Every row gives one point. The ring and each string are closed loops that go straight from each point to the next, and from the last back to the first. Before rounding, they use only three directions, however many columns there are. How many times does the string pass through the ring? Passing back the other way cancels.
In the rows, zero is written as 128.

Ring:
[[155 138 116]
 [143 156  98]
 [117 158  93]
 [ 97 152 103]
 [ 80 136 123]
 [ 83 118 129]
 [108 101 122]
 [134 102 118]
 [152 121 119]]
String, 28 rows:
[[ 56 111 152]
 [ 77 117 154]
 [ 92 121 148]
 [ 84 103 152]
 [ 99  90 127]
 [116  89 102]
 [124 106  99]
 [119 118 118]
 [113 112 141]
 [113 114 140]
 [110 124 144]
 [115  92 134]
 [115  83 118]
 [120  93  94]
 [117 111 103]
 [112 122 118]
 [106 120 121]
 [109 121 112]
 [ 96 126 132]
 [ 71 129 160]
 [ 58 123 142]
 [ 72 120 113]
 [ 99 122  96]
 [104 130 116]
 [ 94 133 134]
 [ 70 133 151]
 [ 57 124 145]
 [ 71 115 127]]
Times through: 3
String (20 x 3):
[[ 48 141 134]
 [ 66 132 151]
 [ 94 131 145]
 [110 117 107]
 [117 104  94]
 [117 122 119]
 [119 111 137]
 [140  98 132]
 [170  94 100]
 [156 114  85]
 [132 130 112]
 [133 141 133]
 [150 159 136]
 [166 163  85]
 [156 157  59]
 [127 144  95]
 [111 150 126]
 [111 144 113]
 [110 139  90]
 [ 90 139  92]]
Times through: 1

Ring (6 x 4):
[[135 144 121  99]
 [143 171 142 144]
 [115 141 124 163]
 [ 87 102 104 145]
 [ 82  90 108 105]
 [105 109 114  83]]
String, 18 rows:
[[ 99 104 104 103]
 [ 89  89  99  86]
 [ 82  79 105  59]
 [ 99 109 130  71]
 [112 130 132 107]
 [116 130 123 107]
 [126 142 135  99]
 [150 162 131  93]
 [157 162 109 111]
 [145 153 111 120]
 [122 136 118 122]
 [131 154 146 109]
 [143 159 138  96]
 [140 138 104  87]
 [125 119  97  77]
 [109 106 109  59]
 [102 114 129  83]
 [107 123 127 108]]
Times through: 0

Ring:
[[166 167 147 150 121 131]
 [143 150 171 126 130 144]
 [120 129 179 115 126 144]
 [103 110 175 115 116 135]
 [ 97  98 138 123 119 108]
 [108 106 108 132 130  92]
 [136 132 100 147 131  93]
 [160 158 121 156 122 112]]
String:
[[127 134 188 127 106 147]
 [130 135 165 130 117 134]
 [139 148 201 127 108 159]
 [141 146 175 135 110 142]
 [130 134 143 128 134 122]
 [138 144 141 124 145 126]
 [169 175 162 139 132 144]
 [181 183 169 154 113 147]
 [180 182 149 151 128 137]
 [152 155 124 134 150 118]
 [183 183 146 158 120 134]
 [193 192 166 172  94 144]
 [166 166 163 157 100 137]
 [138 140 146 137 122 124]
 [138 141 129 128 147 117]
 [160 166 145 135 143 133]
 [178 185 185 145 115 159]
 [160 168 181 134 124 154]
 [146 156 176 118 141 151]
 [143 153 201 125 114 162]
 [134 141 188 127 111 150]
 [128 131 152 129 124 126]
 [119 124 147 118 139 124]
 [101 113 174  98 142 139]
 [103 114 193 105 121 148]
 [101 111 171 103 136 136]
 [108 115 142 108 150 121]
 [101 112 176 100 138 140]
 [114 124 202 113 111 155]]
Times through: 3

Ring, 10 rows:
[[169  99 123  91 132  99 109 134]
 [170 127 102 100 132 117  83 137]
 [150 139  90 108 133 132  75 135]
 [125 142  81 115 133 141  78 132]
 [ 99 139  75 129 129 144  97 127]
 [ 91 130  74 140 125 137 121 125]
 [ 99 110  86 142 120 117 150 124]
 [115  92 105 127 122 103 156 125]
 [134  83 122 106 127  95 145 128]
 [152  86 128  95 130  94 129 131]]
String, 32 rows:
[[128 154  62 142 123 140  94 132]
 [102 155  61 136 128 153  85 129]
 [ 62 141  76 117 138 165  79 123]
 [ 75 124  90 112 136 148  95 123]
 [ 99 116  97 112 133 132 108 126]
 [117 120  90 123 127 124 116 128]
 [ 81 111  98 113 134 135 114 123]
 [ 67 115  84 132 128 137 130 121]
 [ 86 125  65 163 115 127 153 123]
 [110 131  55 181 107 115 168 127]
 [130 124  74 153 115 112 145 130]
 [117 112  96 122 127 119 125 128]
 [ 88 100 101 121 128 122 137 123]
 [ 79  98  96 132 124 120 152 121]
 [ 96 110  74 164 112 111 173 123]
 [121 122  67 168 110 109 164 128]
 [132 122  81 142 118 114 136 130]
 [113 114  92 126 126 121 127 127]
 [ 87 108  97 119 130 129 125 123]
 [ 67 119  78 140 125 137 134 121]
 [ 70 137  57 161 119 143 135 123]
 [ 87 150  48 168 117 144 127 126]
 [ 61 144  61 143 128 158 105 122]
 [ 62 126  88 111 138 155  91 122]
 [101 115 100 106 135 133 101 126]
 [128 132  81 129 125 127 108 131]
 [124 152  64 139 125 141  92 132]
 [108 163  60 131 131 158  69 131]
 [ 89 150  77 109 139 163  60 128]
 [ 91 123 100  96 141 147  79 126]
 [115 116 100 108 133 127 104 128]
 [136 131  82 129 125 124 109 132]]
Times through: 0
String:
[[125 117  94 121 127 120 118 129]
 [114 123  70 158 114 116 151 127]
 [ 91 100  83 158 113 107 181 122]
 [ 90  82 116 112 129 110 151 121]
 [120  99 109 111 129 111 130 127]
 [147 109  98 125 122 104 132 131]
 [171  78 132 100 125  79 147 132]
 [163  76 145  73 136  90 118 132]
 [141  96 128  82 138 111 102 130]
 [139 115 101 112 129 116 111 131]
 [146 114 115  86 138 122  82 133]
 [135 122 112  80 143 134  65 132]
 [122 120 102 100 136 131  90 130]
 [147 138  78 132 123 123 104 134]
 [112 164  55 140 127 155  77 131]
 [ 64 140  74 122 135 161  87 123]
 [ 72 119  90 117 134 144 107 122]]
Times through: 3

Ring, 10 rows:
[[126 135 110 112 116 104 121 127 112]
 [121 133 117 108 132 111  89 118 139]
 [116 133 125 114 140 128  82 119 150]
 [118 136 133 127 145 147 101 128 145]
 [129 137 141 138 154 158 126 141 137]
 [148 137 149 149 168 162 156 156 127]
 [160 137 150 153 170 157 179 165 114]
 [159 139 138 148 150 142 192 165  94]
 [144 140 120 135 119 122 185 155  81]
 [133 139 110 123 107 110 160 142  87]]
String (24 x 9):
[[138 127 130 107 172 110  67 117 167]
 [132 124 127  96 175 101  36 105 184]
 [108 134 109 104 114 109  83 112 134]
 [120 130 114  99 137 100  66 109 151]
 [142 129 127 111 162 107  89 124 150]
 [137 134 125 123 141 121 125 135 124]
 [116 140 106 120  92 116 147 134  89]
 [123 142  92 117  69  95 179 141  56]
 [130 144 102 131  78 111 203 153  51]
 [127 142 116 133 104 130 173 148  83]
 [147 137 132 137 145 134 160 151 109]
 [189 135 157 158 195 146 203 178 108]
 [180 134 156 153 194 147 180 169 121]
 [138 137 130 134 138 136 150 146 112]
 [139 137 131 134 142 136 148 146 114]
 [167 135 145 146 172 140 174 162 114]
 [170 139 138 152 152 137 212 173  83]
 [135 143 114 138  97 127 200 157  64]
 [128 141 115 130 106 124 167 145  86]
 [136 137 125 128 134 127 143 141 113]
 [111 142 102 119  82 115 150 133  83]
 [117 134  97  99 100  87 103 116 111]
 [133 129 118 104 147  99  81 117 146]
 [131 134 124 119 140 121 111 129 131]]
Times through: 0
String, 25 rows:
[[157 136 130 135 146 123 171 155 100]
 [144 140 110 129 105 107 189 153  69]
 [117 143 101 123  79 114 168 140  71]
 [126 139 116 125 113 122 146 138 100]
 [115 140 105 118  92 113 143 132  91]
 [134 136 124 124 136 124 131 137 119]
 [143 129 127 111 162 107  92 125 148]
 [126 129 117  99 146  98  63 110 156]
 [105 135 108 106 109 112  87 113 130]
 [103 133 113 102 122 114  62 106 151]
 [112 137 118 119 118 129 111 126 124]
 [129 134 130 124 146 133 111 131 137]
 [129 130 144 121 180 144  66 121 180]
 [108 136 135 126 144 155  87 123 155]
 [112 140 126 132 121 149 128 135 120]
 [128 138 131 133 138 144 136 141 122]
 [155 133 158 145 196 161 129 150 154]
 [158 136 165 158 196 178 155 162 143]
 [154 139 155 158 173 172 175 165 121]
 [131 139 127 136 127 141 156 146 105]
 [161 135 148 147 176 148 163 159 123]
 [183 135 159 158 196 154 192 175 116]
 [168 140 142 158 151 148 221 177  80]
 [141 142 123 143 115 136 196 160  76]
 [140 137 128 133 137 132 154 147 108]]
Times through: 5

Ring:
[[103 104 105 129 108 177 141 155 151  87 133]
 [102 103  94 128 113 165 129 146 146  94 150]
 [108 117  95 122 120 131 108 129 129 124 159]
 [124 131 104 125 136 100  92 112 109 167 156]
 [137 136 114 131 146  92  90 107 100 189 146]
 [144 145 137 133 139 102 103 118 101 190 114]
 [136 152 158 126 114 124 124 140 113 164  81]
 [124 147 161 122  97 148 140 157 127 132  72]
 [112 128 142 124  95 170 148 164 143 102  89]]
String:
[[140 153 164 129 116 126 127 142 112 167  74]
 [131 187 210 106  69 130 143 168 115 149  16]
 [121 156 164 114  89 137 133 155 124 134  72]
 [121 135 136 125 110 141 127 145 127 134 105]
 [122 120 126 134 119 157 135 147 134 126 112]
 [114 118 138 132 100 185 156 168 149  95  90]
 [101 129 151 118  73 193 165 183 156  71  72]
 [ 99 134 147 112  73 177 154 175 150  79  82]
 [110 126 126 122 102 156 134 152 138 109 113]
 [113 110 107 133 121 158 129 143 138 114 136]
 [103  86  82 139 124 182 137 147 154  84 160]
 [ 91  81  73 132 115 188 138 151 161  65 170]
 [ 93 119 107 112  91 158 129 153 146  85 137]
 [ 87 112  91 111  95 154 121 146 147  82 159]
 [107 130 115 115 104 133 116 139 130 120 134]
 [116 118 103 128 126 133 112 129 126 135 148]
 [121 105  85 138 146 130 105 118 124 144 171]
 [116 125  92 121 134 101  88 110 113 156 172]
 [117 154 119 106 115  81  83 113 102 169 145]
 [124 145 122 117 122  98  95 119 107 167 135]
 [126 124 111 132 134 124 109 124 118 154 140]
 [135 114  97 143 156 117 100 111 113 171 159]
 [154 137 109 142 173  69  74  87  84 229 158]
 [145 160 143 124 136  78  90 110  90 208 113]
 [132 156 147 119 116 105 108 129 106 172 101]
 [127 131 124 130 126 128 115 131 119 151 123]
 [143 128 125 142 147 120 111 121 110 178 123]
 [149 162 170 130 123 110 119 134 101 190  70]]
Times through: 5
String (26 x 11):
[[123 111  96 137 141 132 110 123 124 145 156]
 [116 109  78 130 144 114  92 110 119 148 185]
 [109 143 106 106 112  93  87 117 111 150 157]
 [116 146 128 112 107 111 105 131 116 147 125]
 [122 131 119 126 122 125 112 130 120 146 130]
 [125 152 132 115 117  96  97 122 105 170 124]
 [151 144 113 134 165  61  70  87  82 228 156]
 [157 141 120 142 169  73  80  92  84 229 142]
 [148 161 153 127 133  88  99 117  93 204  98]
 [130 145 142 124 117 120 116 135 114 159 103]
 [131 128 126 134 130 132 119 132 119 154 119]
 [123 146 146 120 105 130 124 143 121 143  96]
 [125 166 178 112  85 133 135 158 120 141  56]
 [122 147 149 118 100 134 127 148 123 138  90]
 [126 133 135 129 117 139 126 142 124 141 106]
 [132 129 136 136 126 143 129 140 123 148 104]
 [127 125 122 134 128 136 121 134 123 146 122]
 [130 158 160 119 104 121 122 143 114 157  80]
 [151 173 176 125 121  94 110 128  93 204  68]
 [157 146 136 141 157  88  94 106  90 217 118]
 [136 119 107 141 150 119 105 116 113 170 146]
 [132 120 105 138 147 119 104 117 114 166 148]
 [137 117  91 140 162  99  87 100 105 185 172]
 [125 141 107 118 135  82  81 105 101 180 159]
 [114 150 122 107 109  96  94 123 110 155 137]
 [119 127 112 126 124 125 110 128 121 143 140]]
Times through: 1
